Each point is reached from the start by the listed moves, each made 0, 1 or 2 times, or once backwards (-1), plus a little noise. Is the number of moves made odd or even? Then give how often each move was made.

Moves:
(1): [9 -10 -20 12 -29]
(2): [20 22 -11 41 10]
(3): [16 5 -11 -21 8]
Start: [4 -2 -4 10 -7]
Points:
[27 19 -6 -44 37] => odd (-1, 0, 2)
[50 57 -17 59 49] => even (-1, 2, 1)
[35 -34 -53 -48 -59] => odd (2, -1, 2)
[31 35 -6 18 39] => odd (-1, 1, 1)
[79 26 -76 95 -37] => odd (2, 2, 1)

Moves:
(1): [-6 -8 -15 -1 -3 9 13 -10 18 -3 -1]
(2): [12 -6 -6 15 5 -20 24 9 -11 -13 -4]
(3): [-6 -5 20 24 1 9 4 1 4 -11 -8]
(4): [-3 -12 -1 -12 -6 13 -4 5 -9 -9 -2]
(5): [-26 -2 -11 1 -10 12 27 0 -11 4 -7]
(6): [-2 13 -3 -20 -10 -5 31 18 14 10 -27]
(7): [9 18 10 2 11 -9 -13 -18 -4 -21 6]
(8): [2 -4 20 1 -26 27 -8 -7 -17 11 7]
(9): [-6 -11 23 3 11 -2 3 -17 -1 -10 -12]
(10): [-11 -5 37 -8 2 0 -5 -7 -7 -8 30]
(11): [4 3 -8 -4 7 16 -1 -1 -6 9 16]
Start: [-22 4 23 1 -10 -5 13 -3 4 -16 6]
Points:
[-9 -17 73 -20 -14 24 -62 -45 -73 -49 38] => even (-1, 0, -1, 2, 0, -1, 1, 1, 1, 0, 0)
[-95 15 8 -68 -13 65 80 -60 15 -2 29] => even (2, -1, -1, 0, 2, 1, 1, 0, 1, 1, 2)
[-21 -5 -50 13 -14 6 93 -1 -11 -56 21] => odd (2, 2, 0, 1, 1, 0, 1, 0, -1, 0, 1)
[-10 -8 17 -15 -6 -8 -59 -41 31 -18 36] => even (1, -1, -1, 0, -1, -1, 0, 0, 0, 0, -1)

Moves:
(1): [-4 -9 3 7 3 -7 -1 5 -3 -6 1 6 11 -4 0 8 -3 -8 -3 -14 10 12 0 -1 14 -16]
(2): [-12 -2 -1 -4 9 -6 8 -18 15 11 -7 -1 4 -1 9 -3 3 -11 9 -6 23 -8 -15 5 -1 5]
(3): [8 0 -2 13 -5 2 -2 0 -5 5 9 -4 2 2 8 -3 0 5 6 -3 1 -8 -17 -22 1 -12]
(4): [-5 4 -3 -11 11 -6 -6 -4 -5 -7 7 -10 -6 7 -4 9 -1 1 2 5 -2 5 -5 0 -12 8]
(5): [-1 7 -10 -4 -5 -1 -3 -9 -2 2 -7 2 0 0 2 6 -10 22 -10 5 13 5 -7 4 15 6]
(6): [-2 5 13 -2 -4 18 6 1 7 -7 8 2 7 2 -2 0 3 2 -2 -11 -8 14 0 8 2 1]
(7): [-3 -1 2 11 -3 5 5 -4 -2 4 3 -1 -3 -7 -4 2 -4 9 -7 -2 3 4 -2 -4 2 9]
(8): [8 0 -5 0 -3 -1 9 5 5 -1 4 -3 10 3 -8 -7 4 2 -3 2 9 7 4 -1 0 1]
(9): [13 -5 10 4 13 11 12 20 11 12 -2 -8 -13 -15 -14 11 9 -2 8 7 3 -5 4 6 -1 13]
(10): [-1 -3 12 -8 -1 11 -1 -1 6 0 4 -2 -1 -16 6 2 -4 -2 -1 -4 6 -3 1 -7 -1 3]
(11): [4 -3 -9 -4 0 -5 -5 -1 3 1 -3 1 -6 3 2 -2 -9 10 8 2 -1 -8 -3 1 -5 4]
(12): [-2 -7 4 2 -6 4 0 6 -7 8 4 3 4 5 6 11 -3 -1 3 2 -2 1 -1 -4 -5 6]
(13): [-8 5 3 4 3 5 2 9 -2 0 3 -2 -6 12 -9 13 -5 -1 -5 15 -4 13 14 0 -2 1]
(14): [-1 1 -4 -6 6 -3 -2 -13 -4 -1 2 -5 12 -1 -1 0 -5 2 2 0 -11 -2 -6 -1 2 6]
(15): [8 15 11 -2 3 -5 -6 0 -17 -3 3 11 -10 -6 12 -16 -15 4 9 1 5 7 10 5 -3 -15]
(16): [3 -7 -6 1 11 5 7 -9 5 4 -3 -1 -11 -5 3 0 6 9 -1 -3 -5 1 -4 -4 -1 15]
(17): [-7 -9 -5 1 -3 16 7 3 5 10 3 -6 -6 -10 -3 -14 7 -1 -5 -4 -4 1 -1 12 -8 -22]
(18): [9 -7 -6 3 -3 -1 -12 4 -7 5 1 3 -7 10 -7 -5 0 -6 -5 16 0 2 -3 -5 -1 4]
(19): [-1 -1 -13 -11 -2 5 12 23 -3 -3 -2 4 1 0 0 0 -9 4 0 8 2 -5 -2 -7 -1 14]
(20): [-4 -5 2 -5 -4 -1 1 -1 1 -2 -7 9 -3 -2 -4 2 1 12 -4 9 -4 -1 2 6 -3 -6]
(21): [-5 -19 0 -4 -1 -14 -8 4 12 9 7 -2 -5 -3 0 -5 12 6 -11 -2 -1 3 5 -1 1 6]
(22): [13 10 2 4 -15 -10 10 -8 11 -1 7 -6 6 4 -7 10 -19 -1 -5 2 -9 0 -6 4 2 -16]
(23): [7 -4 -2 0 5 -4 6 1 -1 -11 -3 -6 7 2 14 1 -3 1 4 -1 -7 -9 -5 4 3 -4]
(24): [2 -6 -14 2 1 -6 -10 -1 2 -14 8 2 8 -8 5 -2 1 5 3 9 -7 -2 0 -2 6 4]
Start: [-7 6 16 -3 5 0 -12 2 -10 -2 6 -3 2 -4 -3 1 5 3 -2 2 8 1 6 7 6 2]
Points:
[-12 -62 -16 -6 4 -2 -17 -89 9 -13 31 -26 28 2 33 36 -3 30 -33 -7 -8 13 -85 10 11 13] => even (1, 1, 0, 2, 1, 1, 1, 0, -1, 1, 0, 2, -1, 0, -1, 2, 1, 2, -1, 1, 0, 1, 2, 1)
[-49 -67 7 -93 32 -6 37 74 50 15 31 -30 27 -55 -22 -17 40 -26 1 -15 32 1 13 49 -45 4] => odd (1, 1, -1, 2, -1, 0, -1, 2, 1, 1, 0, 1, -1, 1, 0, -1, 2, -1, 2, 1, 2, 0, 0, 0)
[-46 -74 54 -47 6 57 33 50 30 2 54 -1 7 -95 1 6 -1 71 -28 -15 -10 47 31 59 -16 16] => even (1, 0, -1, 1, 0, 2, 2, 1, 1, 2, 1, 2, 0, 1, 1, 0, 2, -1, 1, 2, 2, 0, 1, 1)

Moves:
(1): [-3 -6 7 10 6 -1 1 -3 -1 -5 13 1 -4 2 5 7 3 2 -12 18 7 9 9 -5]
(2): [-4 1 -2 -4 -1 4 -4 1 -6 -7 -9 2 1 -1 -5 8 8 15 -1 12 0 18 4 -3]
(3): [-13 -19 4 -3 -4 -17 -9 0 -9 7 -4 17 -7 -1 -9 -9 -5 3 -2 13 -1 -3 6 7]
(4): [10 -13 -1 5 -6 0 -13 -5 18 12 -8 4 -18 -4 -8 -22 -23 -11 -25 -1 19 -6 6 8]
(5): [26 2 3 7 -9 -6 -13 -3 -3 1 1 -10 -6 -3 0 -14 2 10 1 9 2 0 -10 -1]
(6): [-2 9 -7 4 5 -6 -2 -11 -9 10 -7 -9 -8 3 5 5 9 -1 2 1 9 0 7 10]
(7): [7 5 -1 14 9 10 -7 -22 6 -3 -12 -17 12 7 -9 2 -6 -16 -3 6 9 -6 -14 3]
(8): [15 5 9 7 13 8 -4 -4 -2 2 -15 11 23 2 -5 5 -3 -14 10 -8 0 -4 12 -6]
(9): [16 2 2 15 3 -23 8 14 21 -15 -6 13 -6 4 10 -13 11 -1 5 5 -5 -12 10 7]
(10): [-3 -5 1 0 13 -2 9 0 -1 15 9 17 9 -1 -11 7 -3 -12 -2 -6 -10 11 2 1]
(11): [16 -9 -4 8 -4 14 31 6 8 -20 0 13 -2 -6 -3 1 -6 -1 3 -11 12 3 5 -4]
(12): [5 -6 -6 8 -7 4 6 8 4 11 -19 -25 1 -16 21 4 17 -3 4 10 11 17 -10 -11]
(13): [-9 -6 -11 -14 2 -24 -11 4 -13 6 1 8 -3 -9 -8 -5 3 -11 11 -16 -1 -5 -12 -1]
(14): [-1 -14 -6 34 -1 -3 -7 20 20 8 -23 16 31 -14 15 0 3 -16 4 -22 -19 0 -4 7]
(15): [-26 15 6 3 1 -6 -6 -6 -7 10 -25 -20 14 2 -11 14 0 5 0 -4 -3 -4 7 -12]
(16): [7 -6 24 -2 -26 -1 -8 -4 3 -10 -10 -6 4 -9 -9 2 -2 -3 -1 -7 -15 24 -5 -1]
(17): [-7 -2 11 -4 -14 10 -10 24 -2 -17 -4 -19 21 -4 -13 17 14 -10 -5 12 6 12 23 -2]
(18): [-5 17 8 10 16 22 -14 0 1 7 9 -3 4 -21 0 -9 15 -2 -1 13 -8 19 10 5]
(19): [-4 2 -7 -10 3 -2 -1 0 2 -10 0 -14 6 5 0 -4 -5 18 10 12 2 6 4 -2]
(20): [4 5 4 8 1 3 -1 -2 12 -20 -8 -9 -2 -12 -6 20 10 -17 -11 -1 -16 -10 29 15]
(21): [-3 11 -2 2 -12 -12 -3 6 -4 -7 0 8 4 -8 -2 9 -15 18 9 12 -9 5 -19 -3]
(22): [-13 4 -1 3 19 1 -5 23 12 -6 7 -24 -11 5 4 5 0 0 6 0 -2 6 1 -4]
(23): [-3 -18 -14 6 -11 23 -9 -15 16 9 -6 8 -3 -6 3 6 9 -3 9 -1 0 12 10 0]
(24): [2 0 9 -2 -11 13 10 -6 13 -4 -8 -2 7 -11 -1 14 1 12 2 -12 3 12 -5 4]
Start: [-2 8 12 9 0 5 5 1 7 0 -9 -10 5 1 19 -3 8 -7 -10 -18 2 12 2 14]
Points:
[61 -57 -18 44 -24 3 16 35 53 -52 -47 25 -58 1 -9 -59 2 -22 -2 72 83 42 -5 12] => even (-1, 2, 2, 1, 0, 0, 2, 0, 2, 0, 2, 1, 0, -1, -1, 0, 1, 0, -1, -1, 1, 1, 1, -1)
[17 -87 -49 46 -41 3 -48 38 76 -47 -95 15 13 -63 37 44 37 16 39 17 -18 31 36 34] => even (0, 2, 2, 0, 1, -1, 0, 1, 0, -1, 0, 1, 1, 1, -1, -1, 0, -1, 1, 2, 1, 1, 2, 1)
[-34 -42 -55 -41 -20 -54 -37 -29 -40 26 -59 -32 6 4 -57 23 3 -46 -5 62 62 -2 71 45] => odd (-1, 0, 2, 1, 0, 2, 1, 0, 0, 2, 0, 1, 1, -1, 0, -1, 2, -1, 2, 1, 1, -1, 1, -1)
